Each point is reached from the start by the listed moves, each made once or not at all, plus a little noise. Say if it took an odd or an even number of moves. Then give how often each move was made.
(in the rows, 128 means zero)

Moves:
(1): [196 167 105 114]
(2): [ 98 176 106 109]
(3): [139 139 171 107]
Start: [146 141 135 144]
Points:
[186 229  91 110] => even (1, 1, 0)
[113 190 114 129] => odd (0, 1, 0)
[147 146 135 143] => even (0, 0, 0)
[217 179 114 130] => odd (1, 0, 0)

Moves:
(1): [177 138 136 110 119 122 137 123 141 144 120 130 145 139 123]
(2): [119 154 128 128 135 131 127 136 128 142 124 121 133 120 125]
(3): [135 127 169 136 147 130 133 124 136 126 138 140 137 117 121]
(4): [139 137 128 165 125 140 119 123 122 124 116 130 132 143 128]
(5): [134 118 112 124 179 150 119 105 123 133 115 115 135 118 129]
(6): [125 130 139 124 125 174 127 128 117 137 128 141 127 146 138]
(7): [113 121 121 125 143 124 172 110 125 116 132 139 118 136 127]
(8): [129 128 129 117 141 130 148 179 113 129 127 116 132 141 152]
(9): [118 126 116 123 141 132 116 139 169 139 135 134 140 128 123]
(10): [123 107 133 144 126 114 127 120 128 176 127 122 120 135 114]
(11): [126 128 124 139 131 131 126 127 112 144 162 118 138 130 125]
(12): [143 123 114 120 131 121 124 133 119 135 132 159 127 126 127]
Start: [103 153 129 123 131 127 113 137 166 163 117 130 118 139 120]
Points:
[ 79 141 111 106 171 129 167 179 189 162 124 134 121 156 140] => odd (0, 0, 0, 0, 0, 0, 1, 1, 1, 0, 0, 0)
[ 86 151 119 168 212 199 154 143 110 240 124 107 128 185 138] => even (0, 1, 0, 1, 1, 1, 1, 1, 0, 1, 1, 0)
[ 98 129  80 103 213 138 132 112 189 172 117 165 126 135 113] => even (0, 0, 0, 0, 1, 0, 1, 0, 1, 0, 0, 1)
[136 147  97  93 218 145 166 157 177 201 142 114 158 161 130] => even (1, 0, 0, 0, 1, 0, 1, 1, 1, 0, 1, 0)
[ 59 149 119 128 177 167 160 180 160 249 157 122 128 180 129] => odd (0, 1, 0, 0, 0, 1, 1, 1, 1, 1, 1, 0)
[154 166 154  82 228 184 175 152 143 200 109 164 147 159 140] => even (1, 1, 1, 0, 1, 1, 1, 1, 0, 0, 0, 1)
[130 166 129 155 153 126 177 161 139 241 128 107 138 187 117] => odd (1, 1, 0, 1, 0, 0, 1, 1, 0, 1, 1, 0)
[ 83 158 137 171 162 173 163 164 115 235 137 118 122 194 133] => odd (0, 1, 0, 1, 0, 1, 1, 1, 0, 1, 1, 0)
